Each row is a point. A path goes straight from each point to the next, and from the last back to the first. The post is the endless flat space through its rows: a point in 2 columns, a line in 3, a plane in 4, and so on, so that a path can go around it. How many times does the path go around the post? Going back the other way cancels.
In the rows, zero is written as 128.

Post (2 x 3):
[[ 89  98 138]
 [153 146 121]]
Path:
[[118  48 123]
 [ 93  81 186]
 [ 92 127 157]
 [ 80 111 128]
 [108 135 131]
 [163 168 178]
 [186 149 125]
 [144  76 117]
 [102  61 180]
 [149 203 156]
 [140 186 100]
 [112 127  61]
 [110 156 107]
 [ 71 159 161]
 [ 65 134 143]
 [126 159  85]
 [ 55  50 129]
 [188 140 125]
 [152 109 142]
 [ 86  47 136]
 [102  80 110]
 [176  93 127]
 [229 184 169]
 [139 109 134]]
Times around: 1

Post (5 x 6):
[[138  87 169 185 101 120]
 [233 117  86  92 136 117]
 [147 100  74 146 136 137]
 [ 66  90 155 147 114 150]
 [134 128 120 157 127  93]]
Path, 24 rows:
[[156 121 106 145 201 117]
 [184 115 159 188 110 136]
 [209 126 155 159  65 118]
 [124  62  86 218  43 122]
 [217 110 141 127 119  61]
 [ 75  90 160 135 168 111]
 [195 147 136 141 159  98]
 [139 135 139 159  90 147]
 [167 166 121 113 102  63]
 [163  73 141 199  88  90]
 [189  60 124 153 142 135]
 [178  93 165 140 155 131]
 [171  97 130  94 131 181]
 [140  61 107 172 139 168]
 [143  84  57 218 152  87]
 [140  96  66 168 116 103]
 [127  96 165 137  48  92]
 [144  47  97 158 120 125]
 [ 94 117 111 135 190 110]
 [167 168  86  99 211 119]
 [117 135 181 187  98 158]
 [147  87 140 152  41 159]
 [193  93  99 157 102 100]
 [ 83  88 117 193 131 113]]
Times around: 3

Post:
[[123 152 116  98  79 115  59 147  73]
 [144 191 106 132 121 149  70 158 106]
 [118  99  88  98 129 177 158 114 130]
 [123  99 161 107 103 133 191 159 102]
 [115 126  92 187  78 105  73 188  78]
 [147  71 124 118  89 186 154 118 187]
 [113  55 169  92 150 136 171 142 143]
 [118  88 111  94 104  96 181 143 160]]
Path, 19 rows:
[[142  96 117 111 128  88 155 142  98]
 [101 112 135 159 134  36 129 172 119]
 [ 81  49 111 177  41 135 148 141 181]
 [ 88  92 134 103  91  61 157 199 101]
 [164  47  54 136  81 198  81 134 169]
 [175  51 162 101 127 217 108  85  87]
 [152 129 177 129  95 133 119 119  92]
 [ 59  87 174 131 109 165 222 131  54]
 [106 113 164  79  70 142 138 161  56]
 [ 76  95 126 143 124  81 144 239 113]
 [132  88  37 137  75 196 122 135 121]
 [180 116  88 160 100 185 153 158  91]
 [125 114 146 108 122 175 162 125  57]
 [129 112  74 227 101 107  99 160 103]
 [107  65 152 120  90  80 173 149 164]
 [ 75 131  96 130 128 197 154 128 119]
 [149 155 108  49 143 183 113 136 206]
 [144 112  75 105 137 112 182 165 174]
 [175  65 148 144 112 147 171 127 166]]
Times around: 3

Post (13 x 14):
[[123 153  93 135 181 103 144 128 116 116 209 146 162 122]
 [122 125 147 162 110 128 126  61 129 143  93 137  83 140]
 [159 132 198 116 139 117 110  35  95 145 154 143 176 116]
 [ 98  98 184 144 161  93 119 143  95 155 123 142 136 143]
 [112  93  43 137 121 155 109 143  96 125 144 103 150 169]
 [186 162 142 204 108 150  95  87 115  59 138 124  56  96]
 [122 147 171 186 112 152 122 114 123 157 131  93 106 143]
 [157 115 167 150 186 123 124 122 119 162 143 147  93  80]
 [167 114 186 124 160  82 134 111 224  89 204 143 184 146]
 [166 130 139 143 175 143 166 143 151  59  91 146 186 181]
 [119 144 119 124 155 150 148 136  83  97 188  71  72 108]
 [111 139 149 120  60 157 146  86  69 139 157 141 142  99]
 [ 80 243 106 118  38 130 103 148 185 155  63  82  92  94]]
Path (26 x 14):
[[122 194 137 137 104 162 101 154 172 124 162 102  57  77]
 [113 149 164 118 182 163 110 120 131 191 133 107 132  44]
 [148  98  85 126 169 144 138  62 103 143 184 114 131  79]
 [153 113 141 110  45 110  87 100 138 121 130 132 166  83]
 [109 166 100 110 110 108 137 203  69 150 100 135  59  70]
 [124 180 106 187  71 101  86 103 103 112 177 112  51  94]
 [128 176 152 158 142 113 150  93 149 153 129  10 107 139]
 [146 112 140 119 145 102 137 125 134 117 106 142 123 129]
 [140 167 119 139 162  78  91 123 113 147 139 142  68 144]
 [157  96 123 142  96 173 133  98 151  72 117 163 131 181]
 [119 141 117 130 202 133  97  90 129 103 214 132  91  94]
 [142 157 100 132 136 159  99 172 169  92 113 108 146 168]
 [ 95 177 106 111 119 155 139  80  73  87 117 151 135  98]
 [109 137 128 172  93 103  96  92 102 203 158 176 176  16]
 [ 95 103  90 195  79 119  94  48  53 145 127  51  99 149]
 [134 123 131 103 190 116 225 102 177 165  98 147 155 169]
 [175 208  87 199 179 145 111  92 104 143 154 156 138 132]
 [ 90 196 155 158 150  70 108 100 140 139 206 146 105 125]
 [137 122 181 140 121 161 114  24 101 115 186 148 141  72]
 [ 67 169 153 145 193 111 114  74 102 113 185  79  88 141]
 [155 138 179 155 167 106  83 105 113 109 178 158 149 121]
 [153  96 167 134 198 184 128  45 101 140 172  78 100  81]
 [ 85 131 147 201  99 123 133 119 195 160 111  93  90 120]
 [122 149 112 189 172 106 144 159 126 120  87 132  90 127]
 [143 147 164 102  63  93 161 104 135  85 106 119  95 164]
 [107 107 208 176  95  87  78  79 142 160 135 136 109 249]]
Times around: 3

Post:
[[108  80 153 160 168  83 125 131 194 134 146 108  86 245  98 102 154  83]
 [122 147 145  60  90  99  82 140 193 165 149 142  94 183 111  99 138 185]
 [117  85 127 112  31 107  47 151 204 129 156  91  65  92 125 111 162 118]
 [ 97 193 177 130 141  90  81 109 130 109 111 153 106 118 179 159  72 122]
 [116 107 138 107 141 164  87 151 133 119 104 149  81  93 110 125 128  94]
 [122 122  90  54 102 104  64 110 126 109 141 110 115 121 149 157 150 103]
 [126 153 143 114 121 124 168  91 115 140 139  85 166 138  93 111 159 114]
 [116 111 109 125 163 139 153 120 187 111 146  82 113 204  87 146 135 133]
 [ 61  69 100 181 176 207 183  78 103 110 195 126 118 147 110 100 149 112]
 [157  91 173 115 168  65 153  59  91 113 112  92 137 172 127 137  92 146]
 [186  60 169 115 111  62  49 107 129 131  76  83 180  96 108 221 208 127]
 [175  57 147 181 123 105 166  97 178 118 180 138 139 141  46 154 154 125]
 [139 185 143 135 108  96 117 147  93 113 119 117 102 160 139  78 145 152]
 [ 42  96 133  93 121 155 206 139  84 112 166  94 124 147 113 127 194 128]
 [107 103 139 196 221 193 162 169 134 108 187 162 134 120 134  72  62 111]
 [139 169 122 128 168  97 193  31 151 101 181 154 113 117 191 122 116 129]
 [165 141 145 133  56 130 134 121  83 172  89 128 134 137 166 132 132 131]]
Path, 21 rows:
[[121 106 172 125  84 112 148 112 139 113 222  52 128 171  77  44 144 164]
 [138  88 161 154 202 118 121 133  48  33 171  99 175  26  62 124 195 105]
 [151 114 140 151 128 131  86  66 107  87  94 102 189 145 130 216 176  68]
 [140 163 127  78 217 158 137  36  96  92 154 162  81 132  80 116 215 117]
 [135 205 132 137 134 123 193 139 158 166  99 115  85 184 203 184 104  79]
 [135 170 113 143 216  95 181  96 135 106 123 155 105 179  42 108 182 116]
 [114 100 118 132 156 121 159  16 161 137 116 196  70 133 155 121 123 127]
 [147 107 128  57  95  58 120 142 164  83 160  89 134 157 116  66 212 143]
 [118  81 149 108 136 100 204 132 127  51 180 164 130  25 132 108 135  95]
 [ 85  65 116 101 227 179 115 114  89 112 145 158 158 165 152 155  79  96]
 [ 77 116 145 138 132 160 124  64 163 113 166 115  52 192  96 166 135 122]
 [ 98 125 227  81 131 103 196 136 162 189 181 125 149  88 132 103  52 182]
 [ 57  93 108 159 135 158 115  73 149 192 158 119 145 117 132 130  92  50]
 [150 167 139 205  97  60 206 131 111  80  99 131 147 207 101 114 161  60]
 [110 136 166 189 178 139 174 181 138 132 100 176 178 170  73 121  97 112]
 [ 83  68 115 148 115 144  87  71 160 103 194 134 130 170 166 101 144 156]
 [187 122 126 155 149 132 110  94 169 106 144 139 118 169 211 117 151 121]
 [147 152  82 118 108 166 145 120 102 117 174 183  51 145 128 138 132 142]
 [104 203  76  64 142 116  45 188 126 107 108  42  68 114 140  83  85 118]
 [160  80  99  68 116 100 155 121 190 181 108 163 143 208  80 177 162 139]
 [ 76 132 178 195 130 143 212 172  95 104 187 131 141 148 136  61 162 158]]
Times around: 3

Post, 17 rows:
[[136 105 119 117  97 178 187 124  80 137 175 119  90 103  93 124 126  60]
 [122 130 118 139 137 119 106 107 145 170 120 127 121 176 152  78 171 147]
 [115 119 108 102 139 177 105 108  77 146 144 123 121 118 145 167 112  43]
 [145 113 112 114  94 154 139 106  68 144  88 115 120 107  58 159 144  73]
 [103 152 111 150 109 160 126 137 125 126 124 141 105  94 108 140 163  43]
 [156 165 113 152 123 186 119 118  81 110 166  89 109 126 101 146 143  38]
 [163 151 183 131 180  88  79 153 126 154 112 160 148 136 130  68 146 169]
 [130 119 134 158 152  59 151 144 118 120 129 150  98 200 124 125 172 129]
 [119 146 154  67 170 107 103 151 149 152 122 113 118 159  98  98 166 146]
 [ 95 147 163 150 143 110 140 132 128 113 127 123 149 168 141  95 130 157]
 [140 108  96 143 159 107 157 155 174 152 147 119 148 131 136 131 145 130]
 [142 149 164 111  92 153 113  92 138 147 171 145 117 117 101 153 126  60]
 [159 150 116 112 151 145 114 152 167 111 129 155 131 179 169  74  97 163]
 [130 170 118 112 164  98 111 136 113 169 141 157 153 165 103  72 116 161]
 [132  99 107 133 107  94 136 187 125 136 160 134 164 193 147 104 167 142]
 [123  98 119 131 116 165 122 123 106 123 146 120 125 155  93 115 111   7]
 [112 126 130 159 136 111  90 158 140 152 137 124  94 152 114 100 122 172]]
Path:
[[146 180  83 127 140 203 170 122  75 121  34  92 169 104 114  80 152 122]
 [194 125  94 155 125 180  88  93 146 177 183 127 127 175 185 120 141  85]
 [165 131 141 144 124 123  96 160 136 139 149 143  91 122  32 128 183  90]
 [134 138  82  88 150 182 138 129 155 117 196 102 144 104 132 132  90  58]
 [165 105  63  47 171 143  86 161 152 100  95 163 126 233 170  54 119  37]
 [ 92  83  69 140 147 127 123 150 107 127 118 118 123 144 141 134 129  53]
 [169 169 144 118 141 160 104 132 114  73 110  65  85 163 133 136 141 111]
 [111 201 150  43 159 118  85 155 191 160 126 159 190 130 129 148 145 114]
 [140 182 107 143 108 222  99 138 168 123 156 137 174 168 179  70 123  89]
 [119 129  98 178  98 180 123 170 188 112 207 142 122 166 162  76 136 122]
 [ 77 128 128 108 164 125 121 151 150 122 146 102 128 203  78 106 176 108]
 [ 93 124 172 140 120 127  97 153 142 144 197 236 100 181 148  95 109  46]
 [152 107 159 113 120 125 134  91 125 151 147 136 121 152 162 134 182 140]
 [146 141 160  98 143 106 126  90 148 111  88 128  83 135  82 128 174  86]
 [144 130 171  92 166 125 134 121  58 148 162  99  60 133  78  58 104  65]
 [215 147 120 189  86 139 136 126 117 162 131 159  55 177  92  93  97 153]
 [146 156 132 184 130 213 134 158  97 122 152 143 126 150 147  87 109 128]
 [126  90 183 152 133 159 147 137  93 119 146 119 129 113  73 120 132  66]
 [129 146 164 192 104 152 128 130 195  81 112 141  43 161 164 150 176 122]
 [227 144  47 104 126 182 109 149 111 168 142 191 117 125 122  83 132 160]
 [137 155 142  93 167 155  85 134 160 102 106 140 165  85 229 108 140 172]
 [123 106  52  97 129 160 105 199 130 142 165  95 112 155 191  80 150 143]
 [129 137 110 111 125 161 131  98  72 179 143 132  93 165  92  92 117  29]
 [145 176 168 110 161 126 143 138 130 120 121 139 143 210  82 142 120 111]
 [ 83 183 156 187 134 127 138  95 143 142 140 155 159 170 112  65 157  94]
 [128 133 151 131 136 112 118 137 119 174 162 130  79 117  31 118 155 134]
 [ 68  76 136  96 151 139 127 131 224 132 185 126  94 104 122 144 143  65]
 [130 140 102 148 152 112 130 127 148  85 171 112  94 158 147  89 103  86]
 [ 69 135 184 160 105  93 136 119 117 152 150 150 104 106 171 180 149 116]
 [137 193 157 127 140  91 134  87  93 123 115 120 114 169 141 105 188 115]
 [164 144 169 173 121  55 103 123 159 171 117 105 104 121  73 161 148 153]]
Times around: 4
